Rows are points. The points of each table are mixes of a few directions, plus a little noise. How many directions does each table use, and how many do they share? Where both have some left over, give the other angles between the two spaces (their principal angles), to ten degrees, smallest first.

First (4 x 2):
[[ 0.45  0.19]
 [ 0.43  0.17]
 [-0.26 -0.12]
 [-0.62 -0.27]]
Second (5 x 2):
[[ 0.26  0.83]
 [-0.20 -0.58]
 [-0.07 -0.16]
 [ 0.06  0.17]
 [-0.07 -0.25]]
Directions: first 1, second 1, shared 0; angles 50

First (6 x 3):
[[-0.18 -0.42  0.60]
 [ 0.05  0.15 -0.20]
 [ 0.08  0.18 -0.26]
 [ 0.18  0.43 -0.62]
 [-0.22 -0.51  0.72]
 [ 0.06  0.16 -0.22]]
Second (4 x 3):
[[ 0.35  0.20  0.33]
 [-0.33  0.38 -0.42]
 [-0.31 -0.70 -0.21]
 [ 0.28  0.12  0.29]]
Directions: first 1, second 2, shared 0; angles 40

First (6 x 6):
[[ 0.18 -0.32  0.02 -0.43 -0.22  0.16]
 [-0.23  0.41 -0.01  0.54  0.29 -0.20]
 [ 0.35 -0.61  0.02 -0.83 -0.44  0.31]
 [-0.38  0.68 -0.01  0.92  0.48 -0.33]
 [ 0.11 -0.21  0.00 -0.29 -0.14  0.10]
 [-0.04  0.07 -0.01  0.09  0.04 -0.03]]
Second (6 x 6):
[[-0.58  0.43  0.38 -0.04  0.36  0.14]
 [ 0.97 -0.73 -0.62  0.06 -0.61 -0.25]
 [-0.27  0.20  0.18 -0.02  0.17  0.07]
 [-0.39  0.29  0.26 -0.02  0.25  0.10]
 [ 0.52 -0.39 -0.34  0.04 -0.33 -0.14]
 [-0.25  0.18  0.16 -0.01  0.17  0.06]]
Directions: first 1, second 1, shared 0; angles 60

First (10 x 8):
[[-0.44  0.68 -0.34  0.01  0.23  0.00 -0.17  1.10]
 [ 0.04  0.00  0.16 -0.44  0.29  0.01  0.19 -0.32]
 [ 0.11 -0.02  0.15 -0.37  0.23 -0.03  0.18 -0.47]
 [-0.18 -0.64 -0.02  1.32 -0.99  0.34 -0.42  0.89]
 [ 0.09  0.14 -0.07 -0.13  0.09 -0.15  0.02 -0.25]
 [ 0.06 -0.33  0.20  0.08 -0.14  0.12  0.04 -0.18]
 [ 0.34  0.18 -0.15 -0.22  0.10 -0.35  0.03 -0.73]
 [-0.16 -0.08 -0.01  0.30 -0.17  0.15 -0.11  0.48]
 [ 0.08 -0.29  0.37 -0.39  0.21  0.16  0.26 -0.45]
 [ 0.07  0.40 -0.25 -0.16  0.18 -0.26 -0.04 -0.09]]
Second (7 x 8):
[[ 0.25  0.07  0.43  0.25 -0.07 -0.17  0.07 -0.27]
 [ 0.35 -0.04  0.50  0.37 -0.31 -0.47 -0.09 -0.23]
 [ 0.20 -0.16 -0.50 -0.43  0.10 -0.16  0.32  0.16]
 [ 0.33 -0.59  0.67  0.31  0.33 -0.22 -0.62  0.06]
 [-1.07  0.10 -0.16  0.26 -0.15  0.53  0.44  0.06]
 [ 0.09  0.13 -0.72 -0.59  0.01  0.05 -0.35  0.34]
 [-0.14  0.48 -0.19 -0.18  0.11  0.45  0.23 -0.13]]
Directions: first 3, second 5, shared 0; angles 40, 40, 50

First (7 x 9):
[[-0.03 -0.11 -0.06  0.00 -0.05 -0.02  0.01 -0.02  0.02]
 [-0.19 -0.72 -0.36 -0.02 -0.25 -0.15  0.04 -0.13  0.10]
 [-0.38 -1.46 -0.73 -0.04 -0.50 -0.30  0.10 -0.27  0.20]
 [ 0.16  0.59  0.30  0.01  0.20  0.12 -0.04  0.10 -0.08]
 [ 0.10  0.40  0.20  0.01  0.13  0.09 -0.04  0.07 -0.05]
 [ 0.37  1.40  0.70  0.04  0.48  0.29 -0.10  0.26 -0.19]
 [-0.03 -0.08 -0.04  0.00 -0.02 -0.02  0.01 -0.02  0.01]]
Second (7 x 9):
[[ 0.51 -0.32 -0.76 -0.37 -0.01  0.72  0.28  0.17 -0.09]
 [-0.31  0.01  0.33  0.28  0.21 -0.34 -0.16  0.01  0.02]
 [-0.24 -0.72 -0.20  0.42  0.98  0.09 -0.08  0.34 -0.12]
 [ 0.51  0.73 -0.07 -0.64 -1.19  0.18  0.21 -0.37  0.10]
 [-0.29  0.07  0.36  0.25  0.14 -0.36 -0.16 -0.04  0.05]
 [-0.18 -0.07  0.16  0.17  0.20 -0.17 -0.09  0.04 -0.01]
 [ 0.02  0.31  0.18 -0.10 -0.35 -0.12 -0.02 -0.14  0.05]]
Directions: first 1, second 2, shared 0; angles 70

First (8 x 11):
[[ 0.53  0.28 -0.02 -0.14 -0.06  0.26  0.40  0.44 -0.27  0.47  0.17]
 [-0.61 -0.74 -0.02  0.10  0.26  0.30 -0.02 -0.17 -0.05  0.14 -0.12]
 [-0.24 -0.22  0.07  0.52  1.00 -0.04 -0.20 -0.39  0.07  0.30 -0.28]
 [ 0.22  0.45 -0.36  0.25 -0.16 -0.54 -0.64 -0.34 -1.07  0.01 -0.36]
 [ 0.20  0.24  0.09  0.02 -0.63 -0.03  0.20  0.07  0.03 -0.46  0.50]
 [-0.12  0.28  0.19 -0.43 -0.34 -0.58  0.15  0.38  0.70 -0.33  0.48]
 [-0.16 -0.27 -0.01  0.04  0.45  0.24 -0.16 -0.19  0.19  0.16 -0.41]
 [ 0.18 -0.01  0.06 -0.38 -0.50  0.38  0.28  0.19  0.41 -0.33  0.06]]
Second (10 x 11):
[[-0.22  0.25 -0.13 -0.23  0.32  0.33 -0.25  0.12 -0.15 -0.22  0.31]
 [ 0.78 -1.01  0.44  0.75 -1.08 -1.20  0.85 -0.45  0.56  0.76 -1.08]
 [-0.44  0.53 -0.21 -0.43  0.58  0.65 -0.47  0.23 -0.29 -0.40  0.58]
 [-0.23  0.27 -0.13 -0.23  0.28  0.33 -0.23  0.12 -0.14 -0.21  0.29]
 [ 0.04 -0.05  0.02  0.04 -0.06 -0.03  0.05 -0.01  0.05  0.03 -0.04]
 [-0.02  0.03 -0.01 -0.04  0.01 -0.01  0.00  0.01  0.00 -0.02  0.03]
 [-0.14  0.16 -0.07 -0.13  0.21  0.20 -0.15  0.08 -0.11 -0.15  0.20]
 [ 0.26 -0.34  0.12  0.26 -0.37 -0.41  0.28 -0.16  0.20  0.22 -0.36]
 [ 0.17 -0.21  0.07  0.17 -0.21 -0.26  0.18 -0.10  0.10  0.17 -0.22]
 [-0.23  0.29 -0.11 -0.25  0.32  0.36 -0.26  0.12 -0.18 -0.24  0.32]]
Directions: first 6, second 1, shared 0; angles 90

First (11 x 14):
[[ 0.57  0.06  0.34  0.27 -0.30 -0.20 -0.10 -0.10 -0.24  0.45  0.12 -0.05
   0.33 -0.06]
 [ 0.29  0.35  0.01 -0.13  0.35  0.48  0.40 -0.23  0.55  0.73 -0.05  0.29
   0.02  0.22]
 [ 0.05  0.02 -0.05  0.16 -0.09 -0.25  0.24  0.20  0.19  0.08 -0.19 -0.14
   0.25 -0.03]
 [-0.18  0.28  0.18  0.47  0.22 -0.16  0.71  0.22  0.39  0.12 -0.84 -0.49
   0.05  0.55]
 [ 0.12  0.13 -0.29  0.02  0.02 -0.24  0.12  0.11  0.09 -0.03  0.03  0.04
   0.59 -0.27]
 [ 0.01  0.22 -0.32  0.06  0.16 -0.06 -0.30  0.03 -0.35 -0.51  0.19  0.00
   0.57 -0.33]
 [ 0.59  0.08  0.30  0.03 -0.21  0.00 -0.18 -0.35 -0.26  0.52  0.30  0.20
   0.21 -0.08]
 [-0.21 -0.08 -0.17 -0.01  0.15  0.80 -0.37  0.57  0.49 -0.16  0.25 -0.08
  -0.60 -0.12]
 [ 0.00 -0.22  0.24 -0.01 -0.11  0.71 -0.91  0.13 -0.32 -0.26  0.55 -0.03
  -0.75 -0.12]
 [ 0.02 -0.18 -0.10 -0.11 -0.20 -0.30  0.04  0.05  0.01  0.01  0.09  0.07
   0.12 -0.19]
 [-1.25 -0.66 -0.15 -0.76  0.03 -0.80  0.38 -0.62 -0.55 -0.97 -0.46  0.21
  -0.81  0.41]]
Second (11 x 14):
[[-0.14  0.33 -0.39 -0.14 -0.04 -0.41 -0.74 -0.08  0.20  0.36 -0.16 -0.15
  -0.09  0.30]
 [ 0.20 -0.46  0.55  0.19  0.06  0.57  1.04  0.11 -0.29 -0.50  0.24  0.22
   0.13 -0.42]
 [-0.29  0.66 -0.77 -0.27 -0.08 -0.80 -1.46 -0.17  0.41  0.71 -0.35 -0.29
  -0.18  0.59]
 [ 0.23 -0.51  0.60  0.21  0.06  0.63  1.13  0.13 -0.31 -0.54  0.26  0.23
   0.13 -0.45]
 [ 0.11 -0.25  0.30  0.10  0.03  0.30  0.55  0.06 -0.15 -0.27  0.13  0.11
   0.07 -0.22]
 [-0.13  0.28 -0.34 -0.12 -0.04 -0.35 -0.64 -0.07  0.17  0.31 -0.15 -0.13
  -0.08  0.25]
 [-0.16  0.36 -0.43 -0.15 -0.05 -0.44 -0.81 -0.08  0.22  0.39 -0.18 -0.15
  -0.10  0.33]
 [ 0.09 -0.20  0.24  0.08  0.03  0.25  0.45  0.05 -0.13 -0.22  0.10  0.09
   0.05 -0.18]
 [ 0.06 -0.16  0.18  0.07  0.02  0.19  0.36  0.05 -0.09 -0.17  0.09  0.08
   0.04 -0.14]
 [-0.13  0.31 -0.36 -0.13 -0.04 -0.38 -0.68 -0.07  0.19  0.32 -0.16 -0.14
  -0.08  0.28]
 [ 0.16 -0.36  0.42  0.15  0.05  0.45  0.80  0.09 -0.22 -0.38  0.19  0.17
   0.09 -0.32]]
Directions: first 6, second 1, shared 0; angles 90

First (8 x 18):
[[ 0.07  0.10 -0.04 -0.22  0.59  0.03  0.02  0.53 -0.01  0.10  0.21 -0.27
   0.25 -0.30 -0.06 -0.15 -0.29 -0.15]
 [ 0.18 -0.11  0.04  0.53  1.08 -0.05  0.74  0.02 -0.26 -0.14  0.38 -0.02
   0.63 -0.40 -0.16 -0.25 -0.67  0.01]
 [-0.31 -0.15 -0.45 -0.35 -0.46  0.07 -0.41 -0.02  0.27  0.41  0.20  0.32
  -0.40 -0.22  0.08  0.15  0.26 -0.22]
 [-0.19  0.27 -0.20  0.12 -0.33  0.10  0.01  0.11 -0.20  0.33 -0.03 -0.10
   0.20 -0.03 -0.52 -0.20  0.19 -0.07]
 [ 0.14  0.44 -0.17 -0.24 -0.62 -0.14 -0.48 -0.59  0.11  0.33 -0.46 -0.26
  -0.60  0.20  0.25  0.21  0.23  0.11]
 [-0.08  0.04  0.06 -0.29  0.03  0.10 -0.17  0.60  0.03  0.04  0.04 -0.17
   0.10  0.00 -0.12 -0.10  0.10 -0.13]
 [ 0.20 -0.39  0.81  0.92  0.64  0.16  1.00  0.03 -0.09 -0.48  0.35 -0.13
   0.13  0.26  0.19  0.05 -0.43  0.24]
 [-0.03 -0.25 -0.08 -0.47 -0.94 -0.28 -0.72 -0.65  0.11 -0.56 -0.71  0.58
  -0.32  0.51  0.37  0.28  0.62  0.20]]
Second (8 x 18):
[[-0.07  0.12  0.37  0.54 -0.33  0.17 -0.14 -0.15 -0.18 -0.17  0.19  0.23
  -0.09  0.30 -0.24  0.22  0.14 -0.02]
 [-0.10  0.16  0.48  0.73 -0.40  0.22 -0.18 -0.20 -0.24 -0.23  0.24  0.29
  -0.10  0.38 -0.31  0.30  0.19 -0.04]
 [-0.19  0.33  0.96  1.41 -0.83  0.46 -0.39 -0.37 -0.45 -0.48  0.47  0.62
  -0.20  0.73 -0.59  0.59  0.35 -0.06]
 [-0.04  0.06  0.17  0.24 -0.14  0.06 -0.07 -0.06 -0.08 -0.07  0.09  0.11
  -0.03  0.11 -0.09  0.10  0.06 -0.02]
 [ 0.04 -0.06 -0.21 -0.29  0.16 -0.08  0.07  0.08  0.10  0.10 -0.11 -0.12
   0.05 -0.16  0.12 -0.09 -0.07  0.00]
 [ 0.10 -0.16 -0.47 -0.69  0.40 -0.21  0.17  0.18  0.21  0.24 -0.22 -0.31
   0.11 -0.36  0.29 -0.28 -0.17  0.02]
 [ 0.16 -0.26 -0.82 -1.20  0.69 -0.37  0.32  0.31  0.37  0.41 -0.41 -0.50
   0.17 -0.62  0.50 -0.50 -0.30  0.06]
 [ 0.11 -0.18 -0.51 -0.73  0.43 -0.24  0.19  0.18  0.23  0.26 -0.26 -0.32
   0.11 -0.38  0.31 -0.30 -0.18  0.03]]
Directions: first 6, second 1, shared 0; angles 40
